Each row is a point. The points of each table are mixes of a few directions, plus a little noise. Count the directions of each table, and those that both share. Where both have some left over, give the other angles between the two spaces (their principal angles), to ten degrees, smallest first.

First:
[[  6.6 -26.1 -13.7]
 [ 24.8  -9.2  18.4]
 [  8.8   3.6  12.0]
 [-27.5  14.4 -17.3]
 [-12.8  17.4   0.5]]
Second (7 x 3):
[[  5.7  23.2  24.5]
 [-11.1  -5.9 -15.8]
 [-13.7 -15.9 -27.1]
 [ -7.7  -0.7  -8.5]
 [-19.4   8.8 -13.3]
 [ 25.6  -8.7  19.6]
 [ 20.4  -0.8  20.7]]
Directions: first 2, second 2, shared 2

First (8 x 8):
[[ 11.5  19.5   2.6   7.6  10.9  10.1  22.4  42.4]
 [ 14.5  -9.3  -8.3  18.9 -13.0  12.5   6.1  19.2]
 [  0.2 -17.2   6.6 -14.5  -6.0   4.0 -15.9 -50.3]
 [-29.0  27.3 -21.1  -3.8   4.1  14.1   1.9  13.9]
 [ 18.1 -32.0   8.8  12.5 -12.9 -22.1  -9.0  -8.5]
 [ -8.6 -10.7  -6.8  -5.6 -10.0   6.6 -14.1 -31.4]
 [ -4.3  17.3  16.1  -9.6  22.5 -26.6   8.1  18.5]
 [ -2.5   4.9   2.2  -5.6   4.3   1.4   0.6  -3.9]]
Second, 7 rows:
[[-55.2  27.5 -21.5 -27.7   7.6   7.5 -18.6 -34.1]
 [-33.8  16.7 -13.2 -17.0   4.5   3.9 -11.5 -20.4]
 [ 10.7  -5.1   4.0   5.6  -1.1  -1.0   3.6   6.4]
 [  4.7  -2.7   1.7   2.4  -0.5  -0.4   1.5   3.0]
 [ 12.9  -6.3   5.5   6.7  -1.9  -1.5   4.4   7.9]
 [ 18.2  -9.3   7.5   9.4  -2.4  -2.4   6.2  11.2]
 [ 42.3 -21.2  17.0  21.6  -5.8  -5.6  14.7  27.0]]
Directions: first 4, second 1, shared 1

First, 11 rows:
[[ -2.4  -6.7   0.0 -13.2  19.4   5.2  -7.3  -1.3   4.5 -16.3   4.7   4.4]
 [  6.9   3.6  12.3  -8.0  19.6   7.1  -7.7   7.1  -0.5 -10.2 -11.8  14.4]
 [ -8.2 -21.4 -37.3  -0.7  -9.6 -18.6   9.3 -23.2   3.3  -6.3  26.3 -12.5]
 [ -2.6  -1.1  13.7  -4.6  22.5  18.9  -0.7  -2.3   0.2 -12.3  -4.2   7.9]
 [ 25.7  42.9   7.6  18.4 -26.8 -16.0 -13.9  26.1 -11.4  14.6  -7.2  19.0]
 [ -4.4  14.0   6.0  -1.3  -2.2   7.4 -11.6   8.9   3.5  -4.6  15.7  -3.6]
 [ 18.7  33.1   9.7  18.7 -33.5 -15.2  -6.1  24.1  -9.5  26.0 -14.3   6.9]
 [-22.5  -5.6   2.4  30.3  -3.9  34.6  34.1 -35.5  -7.4   4.0  17.9 -13.7]
 [-15.1  -5.9  14.7   2.8  -3.4  17.2   8.9  -1.8   3.3  11.6  -4.0 -17.3]
 [  1.4 -17.9 -36.9  -8.0   0.2 -24.2   0.1 -16.4   2.8 -14.6  20.9   0.2]
 [  2.1 -35.1   7.6 -34.5  17.9 -16.3  -4.9  14.4  11.1   8.3 -44.2  -5.9]]
Second (10 x 12):
[[  2.9  12.4 -30.5 -36.8  -7.1  29.8  -0.8 -11.0  18.1 -11.5   8.7  12.1]
 [  5.4   9.3 -27.4 -28.2  15.0  24.0  -1.5 -14.3  15.2  -7.9   3.0   0.2]
 [  3.1  14.6   4.0  23.9   8.0 -13.5 -10.5   2.4 -10.7 -10.3  25.1   0.2]
 [-10.6 -47.0  35.0  -1.0  -9.7 -13.4  23.7  11.1  -2.9  36.7 -63.2 -16.2]
 [  0.1  10.3  -0.7   6.5 -11.6  -2.2  -5.2   3.1  -3.5  -8.4  18.1   9.2]
 [ -1.0 -14.1  17.6  16.2  15.3 -15.9   3.5   3.1  -7.8  12.0 -17.0 -14.3]
 [ -4.7 -22.3  20.4   5.9  -1.2 -11.0  10.1   6.2  -4.1  17.6 -29.4  -9.6]
 [  2.6  19.2   0.4  21.5  -4.7 -10.1 -11.8   4.0  -9.4 -15.2  32.8   8.3]
 [  1.9  -5.6  -7.8 -14.1  14.4   9.8   3.5  -7.5   7.5   4.3 -14.1  -7.3]
 [  1.4  23.0 -10.1   5.6 -19.6   2.0 -10.8   2.4  -2.3 -18.8  36.3  17.8]]
Directions: first 5, second 3, shared 1; angles 50, 80

First (9 x 20):
[[  1.2  -3.1   1.0   9.4  -3.4  14.0   1.2   2.7  -1.6  -9.4   5.1  -8.3
   -8.4   0.8   0.0   1.4  -7.0   4.8  17.8  -3.8]
 [-29.1  18.2  20.3 -22.4 -14.6 -35.8   4.5 -10.7  18.0   6.3 -21.2   5.1
   11.9  16.5   5.0 -24.6  47.7  31.5 -27.5   5.9]
 [ -1.7   7.4  -4.3 -22.3   9.5 -32.9  -2.9  -6.4   2.7  23.4 -11.0  20.2
   20.6  -3.4  -0.1  -2.7  14.0 -14.6 -43.0   9.6]
 [-20.6   4.1  21.9  15.0 -24.9  19.7   8.2   0.5  10.0 -28.2  -0.3 -25.5
  -20.2  17.8   3.7 -15.7  17.6  45.9  40.1  -8.7]
 [ 17.1  -2.2 -19.0 -15.7  22.2 -20.9  -7.4  -1.6  -8.2  27.0  -1.1  24.4
   19.7 -15.3  -3.2  13.2 -13.1 -41.1 -39.5   8.8]
 [  7.0  -7.8  -2.0  18.0  -2.2  26.6   1.1   6.3  -5.5 -14.7  10.8 -12.9
  -14.5  -1.4  -1.3   6.7 -18.5   2.0  30.3  -6.9]
 [ 31.2 -15.2 -24.3  10.0  21.6  18.0  -7.0   7.9 -17.5   8.1  15.8   7.4
   -0.2 -20.1  -5.5  25.4 -43.5 -43.5   2.9  -0.4]
 [-11.7   2.6  11.5   6.2 -12.9   8.2   4.3  -0.6   6.3 -13.7  -1.3 -12.3
   -9.2   9.6   2.3  -9.0  10.8  23.8  18.2  -4.2]
 [  6.4  -3.1  -4.8   2.1   4.7   3.5  -1.2   1.2  -3.7   1.9   3.4   1.5
   -0.1  -4.3  -1.2   5.3  -8.6  -9.2   0.5  -0.3]]
Second, 11 rows:
[[  1.6  -1.1   6.6   6.3   0.7   1.9  -0.5   2.4   2.4  -2.6   5.5  -5.4
   -8.3  -2.8  -0.4   0.1  -1.1  12.4   6.7  -0.9]
 [-22.8   9.3 -14.2 -31.7  -6.5 -10.7   0.6  -7.5   7.2   2.2 -19.7   8.7
   33.5  16.5   3.0  -6.6  18.9 -21.8 -35.9   4.6]
 [ 40.2 -15.2  12.9  47.1  10.4  15.6  -0.4   9.1 -19.0   2.0  26.1  -5.1
  -46.3 -25.7  -4.9  12.9 -33.6  15.5  53.9  -7.3]
 [-20.6   7.8  -5.2 -22.7  -5.3  -7.8  -0.1  -3.9  10.2  -1.6 -12.3   1.5
   21.9  12.6   2.4  -6.7  17.3  -4.9 -26.6   3.9]
 [-23.0   6.1  25.9  -1.8  -4.0  -1.3  -1.8   5.8  29.3 -17.7   9.5 -25.7
   -9.7   5.2   1.5 -11.1  19.7  56.7  -4.9   2.2]
 [ 10.2  -3.0  -7.5   3.7   1.9   1.5   0.7  -1.3 -10.8   6.0  -1.1   7.9
    0.0  -3.3  -0.9   4.4  -8.7 -17.1   5.2  -1.2]
 [ 12.2  -5.3  10.8  19.3   3.5   6.5  -0.5   4.9  -1.8  -2.9  12.9  -7.1
  -21.2  -9.8  -1.7   2.9 -10.2  17.9  21.6  -2.7]
 [-15.0   6.7 -17.4 -26.8  -4.7  -8.9   0.9  -7.5   0.0   5.5 -18.8  12.6
   30.5  13.0   2.2  -3.3  12.1 -30.5 -29.5   3.4]
 [ -2.4   2.4 -17.2 -15.4  -1.8  -4.7   1.3  -6.0  -7.6   8.2 -13.7  14.5
   20.6   6.2   0.9   0.9   1.9 -33.4 -16.0   1.6]
 [ -9.9   4.7 -17.2 -22.1  -3.1  -7.2   1.0  -6.9  -2.6   6.5 -16.9  13.2
   26.4  10.3   1.7  -1.6   8.2 -31.0 -24.3   2.9]
 [ 29.8 -12.3  22.1  44.2   8.9  14.8  -1.1  10.7  -7.0  -4.9  28.6 -14.8
  -47.8 -22.7  -4.0   8.1 -24.7  36.2  49.8  -6.2]]
Directions: first 2, second 2, shared 0; angles 30, 40
